Each point is reached from the start by the listed moves, each made 0, 1 or 2 times, or once backwards (-1), plus a little noise. Say if it took an odd or an even number of moves. Then give how often each move was made.
In the rows, zero is written as 128.

Moves:
(1): [153 140 111  88 140]
(2): [ 89 139 143 102 127]
Start: [102 116 133 115 126]
Points:
[126 128 117  75 138] -> odd (1, 0)
[114 149 114   7 149] -> odd (2, 1)
[167 117 101 102 141] -> even (1, -1)

Moves:
(1): [136 142 142 130 125 120 127 131]
(2): [119 157 120 130 128 116 125 128]
(3): [128 150 127 122 133 133 121 137]
(4): [134 123 141 145 127 126 115 136]
(5): [127 131 137 134 141 118 124 124]
(6): [134 135 107 122 134 135 134 129]
(7): [127 128 128 133 136 140 136 131]
(8): [121 121 122 134 144 125 131 156]
Start: [134 122 122 128 122 125 123 128]
Points:
[133 211 106 124 149 148 120 121] -> even (0, 1, 2, 0, 1, 1, 2, -1)
[132  67 104 114 122 142 154 143] -> odd (0, -1, -1, -1, -1, 0, 0, 1)
[116 146 130 160  97  95  82 141] -> even (-1, 2, 0, 2, -1, -1, -1, 0)
[137 249  98 145 168 130 111 161] -> odd (1, 2, 2, 1, 1, 2, 2, 0)

Moves:
(1): [117 119 124 124 118 125 125 139 120 124 125 127 131 134 128 125]
(2): [124 124 138 125 129 132 137 131 142 136 131 147 117 114 140 137]
(3): [137 122 115 141 134 120 121 140 137 138 132 134 133 122 123 123]
(4): [126 132 125 123 124 135 129 126 130 134 144 127 120 123 129 119]
(5): [121 127 130 143 124 148 122 114 141 130 141 141 134 124 135 129]
(6): [124 124 130 123 121 140 127 132 124 127 129 144 136 129 126 107]
(7): [135 123 129 134 127 124 138 133 132 116 123 126 123 130 144 124]
(8): [119 130 129 132 129 128 128 129 129 135 118 122 134 132 134 122]
(9): [127 144 127 129 129 126 127 119 134 127 123 145 131 120 132 127]
(10): [134 135 127 125 129 131 125 127 122 127 130 126 132 136 131 126]
(11): [128 116 115 124 121 129 128 127 126 127 129 126 135 130 115 141]
(12): [128 138 125 137 128 138 140 136 126 130 124 136 132 132 123 125]
(13): [133 142 135 138 119 120 128 119 128 128 134 124 150 109 126 116]
(14): [134 125 118 122 121 105 136 121 131 131 125 126 120 149 125 141]
Start: [134 130 128 120 121 128 138 121 123 138 118 123 129 132 126 140]
Points:
[116 135 142 181 145 206 125 122 204 166 127 249 136  73 180  82] -> even (-1, 1, 2, 0, 2, 2, 1, 1, 2, -1, -1, 0, -1, -1)
[158  88  97 111 120  73 152 134 138 152 118  81 106 144 118 152] -> odd (-1, 0, 1, 1, -1, 0, 1, 1, -1, -1, 1, -1, 0, 1)
[128 130 153 193 126 183 123 131 182 168 132 196 188  78 182  94] -> odd (0, 2, 2, -1, 2, 1, 1, 2, 0, 2, 0, 0, 1, -1)
[121 119 128 113  60 114 195 152 138 140 117 180 132 157 174  96] -> odd (2, 2, 0, 1, 0, 2, 2, 1, 0, 1, 0, 1, 1, 2)
[134 195 104 183 136 210  92  96 153 178 156 194 196 102 119  73] -> even (-1, -1, 2, 1, 2, 1, -1, 1, 2, 2, 0, 1, 0, -1)
[131 179 138 153  97 186 155  92 117 112 107 185 174 188 153  87] -> odd (0, -1, -1, -1, 2, 2, 1, 0, 1, 2, -1, 2, 0, 1)
[ 76 121 115 125  64 146 151 117 147 173 114 193 180 122 117 148] -> odd (2, 2, 0, 0, 1, 1, -1, 2, 1, 0, 2, 1, 1, 1)
